Each row of a before or after table is a point. One or more steps were done to the points. Then noise was added and the rows were shuffled. The steps act on columns, c1 being the first. Name the steps. A step turns or swaps two columns, mirrors them in a line or flattens them onto one, adds a multiple of one to another, or multiplies or shifts one. Angles are multiples of 10 degrees, from the lower column toward the higher: turns from -170 to 170, lines from 10 to 170 but not 90. Use the fewest steps. Two steps may share a column if one is a turn and the other turns, adds or multiplies; they go together, in the order done. Otherwise the lowest column goes first.

Before, 11 rows:
[0.52 -0.11 0.14]
[0.51 -0.01 -0.01]
[0.51 0.03 -0.08]
[0.51 -0.65 -0.07]
[-0.20 0.27 0.13]
[-0.03 0.40 0.32]
[0.18 0.14 0.04]
[-0.27 0.28 -0.64]
[0.37 0.80 -0.66]
[0.28 0.34 -0.13]
[0.72 0.10 0.06]
After:
[-0.04 0.82 -0.74]
[0.10 0.00 -0.01]
[-0.41 0.39 0.37]
[0.09 0.01 -0.05]
[0.34 0.04 0.03]
[0.07 -0.12 0.15]
[0.11 -0.68 -0.05]
[-0.12 0.38 -0.11]
[-0.71 0.30 -0.65]
[-0.22 0.18 0.07]
[-0.61 0.30 0.09]
Steps: shift c1 by -0.40

Before (8 x 6):
[-0.64 0.09 0.68 -0.44 0.22 -0.31]
[0.02 0.56 -0.49 0.57 0.52 0.21]
[-0.60 -0.06 0.06 0.05 0.06 0.46]
[0.06 0.66 0.15 0.13 -0.27 -0.07]
[0.45 -0.39 0.15 -0.13 0.55 -0.43]
[0.38 -0.13 -0.50 -0.29 -0.19 -0.37]
[-0.12 0.37 -0.16 0.08 0.29 -0.41]
[-0.45 0.28 -0.41 -0.42 0.06 0.63]
After, 8 rows:
[0.41 -0.18 -0.27 0.30 -0.22 0.54]
[-0.16 0.39 -0.43 -0.09 0.25 0.23]
[0.05 0.62 0.28 -0.59 0.53 0.46]
[-0.44 0.22 0.71 0.46 0.05 0.28]
[-0.68 0.10 -0.43 0.42 0.20 -0.61]
[-0.62 -0.01 0.47 -0.03 0.01 -0.12]
[0.08 0.68 -0.08 -0.14 -0.30 -0.13]
[0.43 -0.41 -0.45 0.11 0.50 -0.09]
Steps: turn c3 and c6 by -100 degrees; multiply c4 by -1

Before (12 x 9):
[0.17 -0.36 -0.67 -0.43 0.64 -0.28 0.31 -0.61 0.21]
[-0.09 -0.80 -0.37 -0.08 0.35 0.24 0.22 0.32 0.15]
[0.00 0.01 -1.53 -0.39 0.03 -0.06 0.27 0.46 0.07]
[-0.28 -0.31 0.38 -0.24 -0.30 -0.14 0.20 0.18 0.42]
[-0.55 0.26 0.36 0.35 -0.04 0.02 0.30 0.40 -0.11]
[0.37 -0.02 0.45 0.32 -0.05 0.05 0.27 -0.39 0.01]
[0.29 0.11 0.29 0.21 0.15 0.13 0.13 0.32 0.57]
[0.35 0.29 0.05 -0.40 -0.24 0.29 -0.39 0.14 0.54]
[0.31 0.25 0.11 -0.43 -0.26 0.20 -0.50 -0.02 0.24]
[0.22 0.17 0.16 -0.03 -0.07 -0.58 -0.89 -0.25 0.45]
[-0.39 -0.22 -0.13 0.11 -0.15 -0.07 -0.05 -0.59 0.47]
[-0.14 0.14 0.00 0.77 -0.29 -0.73 0.27 0.19 -0.16]
After (12 x 9):
[0.18 -0.13 -0.33 -0.60 0.65 -0.27 -0.49 -0.57 0.61]
[-0.55 0.10 0.54 0.05 -0.24 0.00 0.22 0.19 -0.40]
[0.36 -0.01 0.60 0.12 0.18 0.03 0.20 -0.15 0.05]
[-0.09 -0.50 -0.07 -0.39 0.07 0.20 -0.16 -0.03 1.03]
[0.00 0.09 -0.86 -1.25 -0.20 -0.04 -0.45 0.14 0.07]
[-0.40 0.14 -0.10 -0.09 0.22 -0.08 0.12 -0.19 0.80]
[-0.26 0.05 0.35 0.20 -0.26 -0.16 -0.33 0.21 0.82]
[0.33 0.35 -0.39 0.48 -0.14 0.19 -0.22 0.12 0.03]
[-0.15 0.02 0.37 -0.35 -0.23 -0.73 0.63 0.20 -0.34]
[0.24 0.40 -0.55 0.68 0.10 -0.60 0.25 -0.07 0.35]
[0.38 0.60 -0.35 0.37 -0.22 0.30 -0.23 0.16 0.33]
[0.29 0.44 0.33 0.14 -0.10 0.12 0.16 0.08 0.59]
Steps: turn c2 and c9 by -40 degrees; multiply c9 by 1.6; turn c4 and c7 by 110 degrees; turn c3 and c4 by 50 degrees; flatten c5 and c8 onto the line at 140 degrees
